Rows are points. A path goes straight from each point to the next, and from the last back to the first. The post is the endless flat space through its rows: a point in 2 columns, a line in 3, a plane in 4, and so on, so that a path can go around it. Count how often the path circles the post. Going back the other way cancels.
In the rows, 128 means zero.

Post (2 x 3)
[[134 169 156]
 [155  89 117]]
Path (15 x 3)
[[165 168 173]
 [170 167 122]
 [157 138  80]
 [176 150  89]
 [175 138 128]
 [146 116  92]
 [ 83 143 120]
 [128 101 145]
 [150 111 160]
 [157 134 149]
 [179 129 109]
 [141 142 104]
 [ 88 172 123]
 [114 157 166]
 [142 146 174]]
Times around: 2

Post (5 x 6)
[[ 96 113 143 114 110  78]
 [110 125 150 155 109  99]
 [122  93  95 120 148 105]
 [ 77 174 119 149 117 188]
 [118 106 143 117 147 109]]
Path (21 x 6)
[[ 82 141 153 169 132 122]
 [ 96  72  90  88 179 138]
 [ 78 110 162 118  72 113]
 [120 153 146 132  68 122]
 [116 148 133 113  76 108]
 [109  96 115  88 136 129]
 [ 81  98  96  73 145 126]
 [ 97 103 179 130 151 105]
 [ 81 154 129 164 103 104]
 [148 158 164 141 153  98]
 [ 95 134 109  73 136 129]
 [153  86 129 131 119 109]
 [108 118  94 148 152 177]
 [ 46  88 132  99 133  80]
 [ 91 136 151 132 157  94]
 [124 150  87 147 113  79]
 [167  96 128 134 146  84]
 [102 132 126 127  99 142]
 [ 99 121  95 167  99 133]
 [ 64 112  95 106 136 131]
 [101 125 128 160 123  57]]
Times around: 2

Post (8 x 9)
[[140 138 166  79  93 118 164 139 115]
 [ 97 119 130 158 102 190 147 200 123]
 [107 132 153  71  93  89  86 139 157]
 [111 149  77 135 175 111 125 169 140]
 [ 74  85  98 133 149 121 121 129 187]
 [120 124 165  94  76 148  84  91 103]
 [ 94  94 128 123 162 149 103 171 145]
 [104 118 170 146 133 122 107 124 135]]
Path (19 x 9)
[[110  99  97 157  97 166 113  94 113]
 [134 131 130  88 126 115 155 178  96]
 [122  78 151  87  94 144 129 148 147]
 [ 92 106 111 104 107 107 147 164 204]
 [107 154 193 123 120 148 126 143 154]
 [ 99 118 161  84 162 146 142 120  97]
 [ 91 116  94 150  93 116 160 169 122]
 [107 132 129 128  87  85 154 166 134]
 [ 65  80 118 124 108 138 139 136 174]
 [111 152 106  74 154 149 123 118 106]
 [ 73 119 125  78 155 129 107 114 160]
 [108 125 137  97 122 127 133 107  87]
 [122 143 217  89  68  71  95 132 126]
 [ 82 123 131 134 120 123 121 176 131]
 [ 74 145  94 126 140 106 104 136 110]
 [131 141 195 136 122  87 113 194  93]
 [133 134 142 131  95 104  93 126 146]
 [128 110 140  83 117 147  77 177 165]
 [148 168 130 141 100 151 134 123  86]]
Times around: 1
